Every row gives one point. Two turns around zero, p and q, are shown by what they do to some points. Where does a point land after both, in the order given? Backwards means that the second turn is done in reverse. Each puzzle has new turns, and all numbers are rounded.

Turn p:
[34 -26] -> [-2 -43]
[-16 57] -> [37 46]
[-44 -34] -> [-53 16]
[26 4] -> [18 -19]
Turn q:
[49 16] -> [49 15]
[-66 20] -> [-66 21]
[24 -3] -> [24 -3]
[-7 -33] -> [-7 -33]
Where do these land?
p, then q: [-59 -4] -> [-37 46]
p, then q: [-29 -29] -> [-40 7]
q, then p: [33 -23] -> [0 -40]
p, then q: [5 9] -> [10 1]
p, then q: [51 45] -> [66 -16]

Turn p:
[-7 74] -> [-71 -23]
[-5 -13] -> [14 -2]
[-21 21] -> [-16 -25]
[2 -25] -> [24 8]
[30 -57] -> [49 42]
Turn q:
[6 -30] -> [21 -22]
[-23 -56] -> [10 -60]
[16 25] -> [0 30]
[0 61] -> [-32 52]
Where do these land?
q, then p: [30 -27] -> [-2 40]
p, then q: [-30 58] -> [-20 -62]
q, then p backwards: [0 -31] -> [-29 -10]

Turn p:
[20 -39 -37] -> [33 -45 -14]
[37 29 -35] -> [54 21 -6]
[-27 13 -10] -> [-13 13 -25]
[18 -49 -5] -> [10 -50 10]
[-29 25 -2] -> [-18 27 -21]
[-19 21 88] -> [-66 34 56]
Turn q:
[-43 32 -15] -> [-40 6 38]
[-7 -62 2] -> [16 -57 -20]
[39 12 54] -> [60 31 3]
[10 18 -41] -> [-36 19 -21]
Where do these land?
q, then p: [14 -50 -65] -> [6 -44 -71]
q, then p backwards: [6 4 51] -> [49 13 -9]
q, then p: [-52 17 -34] -> [-63 -4 -12]
p, then q: [39 11 16] -> [38 21 6]
q, then p: [-7 17 33] -> [0 14 35]

Turn p:
[-19 21 19 0] -> [7 -5 32 -9]
[3 16 -19 -31] -> [32 9 -13 -18]
[22 36 9 -1] -> [4 -25 1 -35]
[-29 -107 18 7] -> [-56 70 -1 68]
[61 49 -8 -16] -> [11 -34 -34 -63]
[-39 -15 -18 41] -> [3 -15 16 57]
Turn q:
[-19 -95 14 27] -> [29 -88 -3 -42]
[-4 26 -4 23] -> [12 13 20 23]
[80 35 -28 12] -> [36 81 4 -27]
[26 5 -2 -28] -> [-14 25 -17 -19]
[-39 29 31 -15] -> [-46 -9 18 33]
[-44 -1 -10 -19] -> [-18 -24 -22 32]
Where do these land?
p, then q backwards: [69 -4 -31 -32] -> [26 -42 -39 -53]
q, then p: [0 -24 -62 -22] -> [27 -21 -60 14]
q, then p: [-12 43 24 -2] -> [-7 -18 47 7]
q, then p: [-37 33 44 22] -> [-42 -1 53 17]
q, then p: [3 29 32 33] -> [-31 -3 39 -22]
q, then p: [7 -71 -24 -39] -> [39 41 -60 20]
p, then q: [-31 -6 16 40] -> [2 -35 40 -4]
